Rows are points. Each copy is the shape, with its points in the same order, turned, moved and blurred by noise. Some copies are also mirrored. Which?

Shape:
-.32	-.28
-.11	.16
.47	.05
-.36	-.04
.11	-.23
Copy 1 (5 x 2):
.57	.12
.12	.28
-.27	-.17
.43	.31
.20	-.13
Copy 1 is: mirrored
Copy 2:
-.27	.17
.17	-.03
.11	-.62
-.04	.21
-.18	-.29
Copy 2 is: only turned

Shape (8 x 4):
-.18	-.02	.08	-.08
.44	-.06	-.10	.16
-.09	-.20	.04	-.45
.49	.13	.22	.25
-.33	-.18	-.22	-.28
-.57	-.08	-.04	-.19
.51	.09	.15	.11
-.32	.36	-.16	-.23
Copy 1, 8 rows:
-.03	-.01	-.02	-.13
.27	.48	.31	.11
.05	-.20	.31	-.31
.06	.50	.30	.39
.20	-.11	-.04	-.47
-.01	-.16	-.25	-.42
.13	.38	.39	.34
.29	-.26	-.28	.00
Copy 1 is: mirrored
Copy 2:
-.13	.05	-.29	.14
-.17	.29	.05	-.38
-.29	-.23	-.49	-.04
-.20	.16	.42	-.24
-.10	.06	-.68	.03
-.05	.04	-.61	.38
-.18	.05	.29	-.33
.36	-.06	-.36	.12
Copy 2 is: mirrored

Shape (9 x 6):
.15	.23	-.03	-.04	-.11	.43
-.07	.35	-.15	.19	-.20	.30
-.16	-.07	-.23	-.10	-.22	.18
-.07	-.28	.25	.26	.08	-.11
.23	.42	-.67	.15	.52	-.29
.27	.00	-.36	-.03	-.20	-.20
.02	-.46	.05	-.07	.12	-.02
.20	.37	-.37	-.19	.34	-.58
.20	-.62	.15	.01	-.17	-.04
Copy 1, 9 rows:
.12	-.07	.33	.09	-.27	-.37
.10	.08	.23	-.08	-.09	-.61
.15	.06	.35	-.29	.01	-.11
-.20	-.22	-.03	.05	.34	.02
-.39	.51	-.42	-.21	-.55	-.23
.17	-.03	-.15	-.40	-.23	-.08
-.13	-.23	.16	-.06	.08	.29
.00	.49	-.56	-.08	-.34	.07
.01	-.55	.12	-.18	.15	.27
Copy 1 is: only turned
Copy 2:
-.17	.31	-.53	-.11	.32	-.21
-.19	.05	-.54	-.01	.49	.01
-.43	.08	-.04	-.11	.36	-.08
-.23	.12	-.10	.03	-.20	.44
.41	-.62	-.11	.19	.17	-.30
-.38	-.36	-.13	.01	.09	-.22
-.24	.18	.20	-.21	-.21	.09
.13	-.51	.05	.48	.00	-.36
-.54	.11	.04	-.37	-.33	.11
Copy 2 is: only turned
